Every row gives one point. Each copy is the shape, with its points in the same order, stretched, turned, moved and blurred by noise. Is it also mirrored, or only turned?

Shape (6 x 2):
[[ 22 -30]
 [-40  12]
 [ 18  44]
 [-32  -5]
 [ 17  52]
 [ -5  10]]
Copy 1, 6 rows:
[[ 29  30]
 [ -4 -43]
 [-50  13]
 [ 15 -34]
 [-57  17]
 [ -8  -4]]
Copy 1 is: only turned
Copy 2 (6 x 2):
[[ -5  39]
 [-16 -32]
 [ 44 -11]
 [-23 -16]
 [ 51 -18]
 [  5  -8]]
Copy 2 is: mirrored
Copy 3:
[[-16 -33]
 [ -7  49]
 [ 65  12]
 [-23  28]
 [ 76  15]
 [ 13   9]]
Copy 3 is: only turned
Copy 4:
[[ 29 -28]
 [-10  44]
 [-56 -18]
 [  3  35]
 [-67 -19]
 [-16   6]]
Copy 4 is: mirrored

Shape, 8 rows:
[[-21   2 -19]
 [ 20   1  34]
 [-31  -8 -43]
 [ 11   9  31]
 [ 14 -27  19]
 [ -2 -16 -45]
 [ 28  -7  -2]
 [-53 -22 -49]]
Copy 1:
[[-22  23  25]
 [-23  -7 -33]
 [-16  41  44]
 [-29  -9 -20]
 [-13  22 -35]
 [  5  34  25]
 [  0   4 -16]
 [-20  65  52]]
Copy 1 is: only turned
Copy 2, 8 rows:
[[-39 -11   6]
 [ 37  40  26]
 [-58 -38  -3]
 [ 25  44  21]
 [ 47   4  17]
 [-35 -49  28]
 [ 16   1  44]
 [-66 -56 -30]]
Copy 2 is: mirrored
Copy 3 (8 x 3):
[[ 17   5  26]
 [-10 -10 -54]
 [ 20  24  56]
 [  0 -18 -44]
 [-32  11 -31]
 [ 17  53  29]
 [  3  34 -34]
 [  8  18  87]]
Copy 3 is: only turned

Shape, 10 rows:
[[  4   4 -36 -17  -9 -17]
 [ 27 -21 -19  48 -61  -2]
 [ 42  29  26  -3 -11  13]
 [-22  16 -69  37 -36  32]
 [ -2  12 -23 -40   8  33]
 [  3 -43  40   0  39 -31]
 [ 22  -5   1 -61  47  21]
 [ 48 -45 -46 -30  48  16]
 [ -4 -20  15  -1 -43   2]
 [-40 -17  50 -34  31   5]]
Copy 1, 10 rows:
[[ 17 -21   0 -10   3 -16]
 [ 44  46  20 -32 -24  -4]
 [ 13  21 -10   1  52 -11]
 [ -2  11  42 -39 -15 -49]
 [-43 -25 -29  -5  36 -37]
 [ -5 -10 -17  28   3  50]
 [-53 -34 -58  29  45 -18]
 [-37 -22 -52  40  -6 -27]
 [ -3  12 -17 -32   8   9]
 [-60 -28 -31   2  43  33]]
Copy 1 is: only turned
Copy 2:
[[ 22  21 -17  23  11 -11]
 [ 43  37 -62  13 -24  42]
 [-15 -11 -16 -40   1  -2]
 [ -8  64 -39  34 -22  -4]
 [  7  26   1   1   1 -35]
 [ 36 -44  19  11 -28  -1]
 [ 16 -11  12 -11   0 -52]
 [ 59 -15 -46  27  -3 -46]
 [ 48  38 -15  -4 -28  19]
 [ 16  -2  55 -16 -40 -18]]
Copy 2 is: only turned
Copy 3 (10 x 6):
[[-28  30  -9 -12   5  32]
 [  9  85 -25   6  66 -51]
 [ 16   8 -30  36  65  -5]
 [ 18  90  14  39 -31  -1]
 [ 27  14  17  10  -5  48]
 [-11 -50  13 -41  32  -9]
 [ 21 -41  -5 -10  12  60]
 [ 54  -7 -49 -55  10  28]
 [ -2  35  25   8  48 -16]
 [ -8 -46  72   9 -13  26]]
Copy 3 is: only turned

Shape, 11 rows:
[[ 73  25  -4  12   2  -4  56   6]
 [-28  17   1  11 -21   6  -1 -28]
 [ -1 -26   6  31 -11 -30  28   3]
 [ -5  33  21  39 -29 -43   9 -10]
 [-29  29  26  35 102 -33   2 -18]
 [ -2  26  14  28   6  -6  -4  31]
 [-31  23  -6 -14  18 -34  13 -26]
 [-18  -4 -18   9 -15 -13  47 -23]
 [ -2  29 -76   4 -20  15  18  33]
 [ 22  18 -17  11  28 -22  -4 -20]
 [ -8   8 -30 -92  55 -40  15  -7]]
Copy 1:
[[ -65  -24    8  -66  -27  -15  -26   45]
 [  -7   27   -6   16   13   -7   20  -10]
 [ -21   25  -11   22    5  -20  -42   28]
 [ -25   68   42   -3   22   -5  -36   26]
 [  69   42    4  -45   32 -112  -56  -57]
 [  13    3   50   -8   -1  -22  -24    2]
 [  28   38  -26  -12   16   -7  -18   -3]
 [ -24   26  -43   17   -4   -4   -6   30]
 [   4   -4   17    4  -84   19   19   31]
 [  -9   26    5  -32   -9  -19  -30  -33]
 [  68  -26  -71  -53    0   39  -32   -1]]
Copy 1 is: only turned
Copy 2 (11 x 8):
[[ -4   8 -27 -26 -17 -49  -3  37]
 [ 11  26  15  13 -33   5  33 -47]
 [  2   6 -10  21  30 -34  14 -36]
 [-50  30 -14  18 -11   2  44 -49]
 [-54 -32  16  92 -60  -9 -30 -63]
 [-16  42  -5  17 -14   0  -3 -20]
 [-20   0  22   2 -37   6  12 -64]
 [ 29   8  -8 -11 -10 -20  27 -54]
 [ 43  83  10 -78 -32 -22  -6 -18]
 [-33   7  32  11 -39 -31  -5 -12]
 [  2 -30  54 -48 -29   8 -34 -33]]
Copy 2 is: mirrored
Copy 3, 11 rows:
[[ 62  -8  -7   0  23  21  48 -32]
 [ 18 -37 -14  10 -28 -19  -5  23]
 [ 16  13 -12   6  11  -1  32  40]
 [ 29  -4 -57   2 -18  24  -2  46]
 [ -9  52 -99  16  -3 -54   7 -10]
 [  4   4 -36 -35  25  20  -2  -1]
 [ 29  24 -30  30 -37 -26 -17  19]
 [ 53  -5   2  26 -13 -32  15  39]
 [ 72 -40  39 -20  60  -1 -41   3]
 [ 16  -6 -32  31   5 -10  11 -12]
 [ 35  56  30  40 -44 -18 -34 -37]]
Copy 3 is: only turned

Shape, 12 rows:
[[-23  -4  13   3 -47  28   3 -28 -19]
 [-29  26   2 -12  -9  14 -25 -33  28]
 [ 10 -33  16  13  24 -67  48  34  16]
 [-39  -5  53  14 -27 -17  11 -22   1]
 [ 16 -51 -18  28  19 -75  10  44  14]
 [-53 -58  -7  54  38  13 -18 -38  12]
 [  7 -30  15 -14  18  -9   8 -31   0]
 [  2   5  -1  21  35 -18  10 -17   9]
 [-37  22  41 -17  -4  15 -20 -11 -41]
 [ 30 -39   5  52  34 -24  27  41  31]
 [ 40  16  11  25   1 -38 -21 -25   5]
 [-12  -2  54 -15 -27  18 -38 -22  10]]
Copy 1:
[[-73   4   7  17  25  13   2  11  14]
 [-14  35 -22   5  19 -13 -21   7   8]
 [ 24 -24  12  46 -16  12  21 -76 -14]
 [-70  -9  -9  21  48 -20   6 -32  24]
 [ 31 -27  19  65 -23  38  52 -42 -46]
 [  0  59 -21  25  33  72  64 -56  20]
 [ -4  19 -23  11 -16   9  21 -28  40]
 [ 25  23  -4  -5  -8   5   9 -41 -12]
 [-71  25  15   3  25 -45   7  19  34]
 [ 66 -29  41  17   9  44  31 -72 -38]
 [  8 -28  -2 -22   1 -29   8   4 -40]
 [-47 -11  -6   1  48 -34   0  20  38]]
Copy 1 is: only turned
Copy 2, 12 rows:
[[-49 -36  37  -6  14 -12  -5 -44  15]
 [ 10   7  51  14 -13 -11 -22 -19  19]
 [ -3  60 -33 -27  35  71   4  39  30]
 [-33  21  22  -3   1  28 -16 -62  56]
 [  7  77 -25 -34  40  32  29  61  27]
 [ 32  63  25 -70  79 -14  10 -89  31]
 [  0   7  20   8  55  23 -20  -8  26]
 [ 43  27 -12 -16  15  16 -10  -4  26]
 [-15 -17  43  -5 -13  27  28 -62  24]
 [ -4  71 -63 -26  47  30  14  18  -2]
 [ 21   2 -19  40 -15 -23 -13  12  39]
 [-36   4  41  53  -6  -5  -7 -58  20]]
Copy 2 is: only turned

Shape, 18 rows:
[[ 26  -9 -36  14  -6  27   7 -41  10  21  37  46]
 [-27   5 -11  13  73 -18   9 -25 -31  -5  21  57]
 [-20   4 -14  24  -5 -61  10  28  25  14 -29  25]
 [  6 -22 -28   9   0  20  26  33   1 -39 -27  -2]
 [-11 -41 -58 -27  37 -16  17  24 -53 -12  38 -30]
 [ 10 -22 -11  22 -11  39  61 -33  14 -67 -25 -18]
 [ 15   4 -44 -40  22  27  -6 -74  -1 -16 -20  -7]
 [-22  -3  -6  -5 -21  -8  43  28 -23  -5  19 -27]
 [-27   0 -19  35  39 -57  28   4 -45 -24 -14   5]
 [-24  66 -18 -27  60  18  29 -16  -2  -9  36 -15]
 [ 20 -12  13  43   2  46  -7  -2 -38 -10  35  10]
 [ 59  11 -30 -14  26 -18  21  28 -14  29  28 -16]
 [ 46  41  -9   0 -48  41  23 -38 -20 -59  25  -4]
 [ 21 -37  -5   0 -72  41   3  45 -60 -28 -25  22]
 [ -3 -12 -18 -34  62 -22 -11 -51 -36 -18  48   0]
 [ 47 -24 -28 -22 -25  25  61  -2 -22  35 -16 -48]
 [-51  39 -48  29 -28  34 -26 -30   9  -2 -29  -8]
 [  8  16   5 -41  41 -35 -20 -24  10 -12 -18  -7]]
Copy 1:
[[ -69  -25   11  -22   -7   -7   16   37    4   35    2   -5]
 [ -11   12   19  -24  -37   36  -62   28   26  -10   38  -19]
 [  40   40  -40  -23   -3   31   10    8   32   -6   27  -29]
 [  -8  -76    2   21  -12    5   17   -6    6  -15  -11  -32]
 [ -28  -57   -5   66  -19  -27  -62  -33  -24   14   35  -48]
 [  16 -106   35  -23  -31  -27   36   16  -24   14  -22  -15]
 [ -30  -19   20  -55  -51  -26    5  -14  -44   -9   -4  -43]
 [  18  -21   11   49  -13  -44    0    6    0   -2   15  -28]
 [  35    3    2   12   -5   22  -44   10  -18  -16   28  -37]
 [ -10   31   72  -35  -35  -34  -33  -23   50   -6   41  -39]
 [ -51  -63   32   42   -6  -16  -12   35  -10   -4  -25   29]
 [ -48   14   26   51  -13   10    2  -47  -15    3   28    3]
 [ -29  -79   62    3   16  -57   41   33  -40  -26    2   23]
 [ -48 -100  -15   91   -1  -13   24   41  -39  -38  -38  -14]
 [ -34  -14    0  -10  -35  -29  -57  -23  -33   -8   46    7]
 [ -40  -22   31   65  -39  -38   44  -22  -48   38  -13  -33]
 [   6   -2   33  -60   27  -24    9   21   21  -15  -51  -67]
 [   9   36  -21  -51  -35   -7  -17  -53  -14  -48   30   11]]
Copy 1 is: only turned
Copy 2 (18 x 12):
[[-42  14  -3 -59 -54  -5  -3   6  38  -2  21   4]
 [-41 -70 -10 -37 -42  -5 -18  46  25  13  -1  23]
 [ 27  -7 -11   5 -32 -16 -16  18   5  37  36   5]
 [-17   7 -29  11  24   5  15 -23   1   5   7   4]
 [-42 -24   9 -18  51 -25  -2  40  -4  14  43  -8]
 [-32  21 -40 -18  12   7  -5 -40 -43 -34 -10   9]
 [-47   5  16 -16 -25   2 -37   4   9 -41  -8 -41]
 [ -2   9  17 -15  29 -30  -5   0 -30  16  23  22]
 [ -3 -62  -9 -14  -1   2 -31  24 -20  38  28   7]
 [-30 -21  39  -5  -4  11 -38  39  -1 -22 -11  53]
 [-34   8  11 -57  10  22  15 -18  12  29 -14  10]
 [ 22 -16  28 -34  12   3   9  19  48 -25  25   3]
 [-38   4  35 -35 -22  21  10 -46 -28 -34  -7  15]
 [-24  10  -8  -4  38 -21  60 -67  -2  34  -5 -25]
 [-46 -47  19 -49 -16  -1 -12  63  -1  -9  -5 -15]
 [ -1  37   9 -45  53 -39 -13 -26  14 -35  19 -25]
 [-33  62  34  21 -20   3 -63 -24 -12  47  25  -9]
 [  7 -27  12   0 -27   6 -13  46   3 -22 -20 -33]]
Copy 2 is: mirrored
Copy 3, 18 rows:
[[-57  30 -42 -36  15 -50  35  51  19  30   0  23]
 [-41 -51  48   5   0 -57  -2  17 -11  49 -16  50]
 [ 29 -23   2  32 -11 -31  10  -6  64  22 -64 -23]
 [ 24  26 -19  11 -19 -25   2 -20 -30   0 -15 -14]
 [  6   8  21  15  22  -7  13 -22 -31  42   1 103]
 [ 13  45 -21 -75 -37   0 -42 -14 -77 -34  -3 -44]
 [-15  36   6 -23 -50   3 -38  24 -35  71  48  32]
 [ 27  17 -24  14  39  35  11   2 -16 -18 -10   2]
 [ 21 -72  37  17 -21 -17 -18  -7 -26  -2 -47  44]
 [-28 -23  -4  54  10  37  -3 -22 -36  69  47 -15]
 [-30  -7 -20 -30   2 -27  48  22 -33 -21  36  12]
 [-59  -2 -46  67 -16  10  39 -28  19  12   4  37]
 [ -3  21 -85  -5  17  17 -35  24 -35 -49  58  -8]
 [ 43  66 -47  21  18 -24  23  51 -29 -61  29  27]
 [-29 -21  45 -12   5 -12 -22  -5  -2  61  22  82]
 [-37  70 -49   2 -25  55  26  15 -51 -30  25  14]
 [ 65   9 -21  -4 -28  -1   9  46 -15  74  26 -17]
 [  3 -14  31  29 -44  12 -38 -30  36  53  12   0]]
Copy 3 is: mirrored

Shape:
[[ 19   3  17  10 -29 -25  48  36  11  43  26 -44]
 [ 15 -27 -10  22  29 -44 -34  24 -21  35  38  -2]
 [ -9 -34 -30  23 -22  41 -43   2 -26  31  -3  12]
 [-18  48  19  22   7 -49 -37 -52  34  24 -27 -38]
 [-30  33  22  13  16 -37 -27 -12 -32 -22  41  11]
 [-21 -29  23 -13  -8  35 -29 -15  26 -23   1  -1]
 [  5  -9 -44 -37 -30  15 -12  -6  33  42   9 -32]
 [  1  43  22  -1  30 -41  32  36  45 -46 -26 -54]
 [  0 -32   7  48  30 -53  19  19  39  -9  -3  11]
 [-11 -14   6  18 -64 -26 -26 -49 -23 -40 -15   9]
 [  8   3 -19  16  -7  34  -7 -21 -43 -38 -13  19]
 [ 21  19 -24 -18   7  -3  14   0 -26   0   1  14]
 [-31  33 -46 -38   9  31  12  -7 -30  18 -33  13]
 [ -3 -19  18   5  33   7  33 -32   8  -9  17 -71]
 [ 11 -42  14  -3 -55 -40 -19  21 -21  36 -16  -4]
 [ 33  43  25 -19  29 -26 -32 -57  16  24  21  10]]
Copy 1, 16 rows:
[[ -3  11  40  -3  35 -64 -23 -53 -24 -65  -8  27]
 [ -9  60  10 -48  22 -47 -33  -1   9   8  -5   1]
 [-11  31 -22  -7 -37  31  42  43  -2 -14  -1 -24]
 [ 32  31 -55  27  36  18 -30 -26 -24  25  14  22]
 [ 38  11  -4 -20  64  30 -50   7 -22  12  34 -15]
 [  0 -42 -11   8  18  16  33  23   8 -15  -9  19]
 [  3  -5   5  23 -57 -60  54  -1  -3   8  18   9]
 [-33 -16  39  19  51  -9 -15 -61   3   7  11  61]
 [-11  22  13 -33  30 -16 -51 -43  71  12 -14  27]
 [ 12  32 -45  18 -17  39 -47  48  21 -34  30   2]
 [ -3 -16 -11  -3 -45  66  -9  54 -21  -8  13  -2]
 [  0   0  19   7 -41   0 -36  18 -28  14  12  -5]
 [ 10  -9  24  45 -65  41  10  15 -43  37   8 -28]
 [ 26   0  34   4  20  -4  -3   3 -29 -16 -26  74]
 [-28  51 -14  25   0 -44 -42  19  17 -41  -6 -13]
 [ 31 -26 -57  -2  13 -29 -66   4 -45  38   2  23]]
Copy 1 is: only turned
Copy 2, 16 rows:
[[ 37 -17  25  13   4 -54 -28  42 -22  25 -31  19]
 [  6 -42  37  43  34  23  -7   2   1  28   2  57]
 [ -9 -58  -7  47   8  35  47   3 -37  10   5 -18]
 [-29  61 -10  18 -32 -20  43  60  75  10 -29  -6]
 [-46  45  21 -44 -12   7  15 -21  44  -5  10  21]
 [-51   9 -51  -6  24   8  33 -17  -2  32  29 -11]
 [ 22  -4 -15  49 -24  22  28  54 -36  40  29   8]
 [-51  72  -9 -28  -5 -60 -73  93  24   5 -20  -6]
 [-17   8  23  62  43 -63 -33  12  23   9  -3  -2]
 [-23  24 -35  12   3 -24  93 -13  15 -73   2 -26]
 [-26   0  -9 -28   8   9   9  16 -20 -44  13 -55]
 [ 16  28   8  -2  -3  14 -37  28 -24 -17  12 -22]
 [  8  33  -7  20 -68  39 -40  41 -36  -2  20 -60]
 [  5 -40  -5 -52   2 -43 -31  60  31  41  22 -15]
 [ 31 -24 -31  86  23  -4  40 -10 -31 -20 -27  32]
 [ -2  75   2 -22  21  36  11   5  45  30   6  11]]
Copy 2 is: only turned
Copy 3:
[[ 42  20  16  54  -3 -31   1  13 -13 -21   6  24]
 [ 21   2 -18  20  41  11 -41   6   2 -54  14 -17]
 [-37  33  48  -8  -7  25 -30 -23   4 -13  19  -4]
 [-31  27 -33  58  50 -49   9  22  23  52 -64 -40]
 [  4  37 -64   8  23   6  12 -35 -13 -22 -15 -36]
 [ -3  19   0   5 -40  69  -3   3   3   1  12  -7]
 [  0 -24  46  27 -43  15 -63  10  18   0 -23  30]
 [ 30   7 -60  34  20  -8  17 -18  55  50   3  24]
 [ 14  23   0  21  59  -2  33  14  41 -25   7   2]
 [-12  -6  40  31  -4  19  28 -53  33   5 -29 -39]
 [ -9  29  15 -55  -6  22  -3 -80  25  46  34 -10]
 [ 13 -11   1 -36   1 -12 -16 -36   9  23  19  15]
 [-35   9   6 -59 -34 -33 -17 -36  13  37   9  38]
 [ 30  46  -4 -25 -20   9 -11 -13  57  29  28 -28]
 [ -2 -46  42  69  -1 -11   2  11  -3 -31   7  -4]
 [ 21   0 -50  -6  32  -4 -22  37 -29  52 -28 -46]]
Copy 3 is: only turned
Copy 4, 16 rows:
[[-19 -12  68  81 -11  18  14 -26  13 -10  55 -34]
 [-39  16  22  51   1 -69  16  40  28 -10   4 -51]
 [-17  52  -6   5  15 -23 -10  19 -26 -31  36  59]
 [  0 -29  41 -14  18  16  -9  78 -69   6 -28 -18]
 [ -7 -43   8 -51  18 -20 -20  81  28  13   4 -24]
 [ -1  -3 -17   3   3   9 -48   7 -41  18  -5  43]
 [ 11  29  -3  63  59  17  19  -1 -33  25  45  36]
 [ 28 -32  46 -37 -23   6  -9 -51 -36  30  -5 -61]
 [-51  45  28 -19 -17 -43 -19 -33  15   6 -48 -74]
 [-75 -37  39 -55  36  -8 -55  58 -35   8  -2  53]
 [-12  -4   4 -68  21 -17  10   1 -34 -12 -26  61]
 [  0 -17   0 -19  23  -7  56  -7  -2   3   4   1]
 [ 30  -3 -42 -70  22  22  48  16 -45  26  42  55]
 [  8 -12  48  57 -16   6 -13  -6 -18  79 -57  32]
 [-89 -32  56  35 -11 -21 -30  15 -17 -21  52   2]
 [ 20 -74 -16  30  49  16  59  65 -17 -16 -41 -44]]
Copy 4 is: mirrored
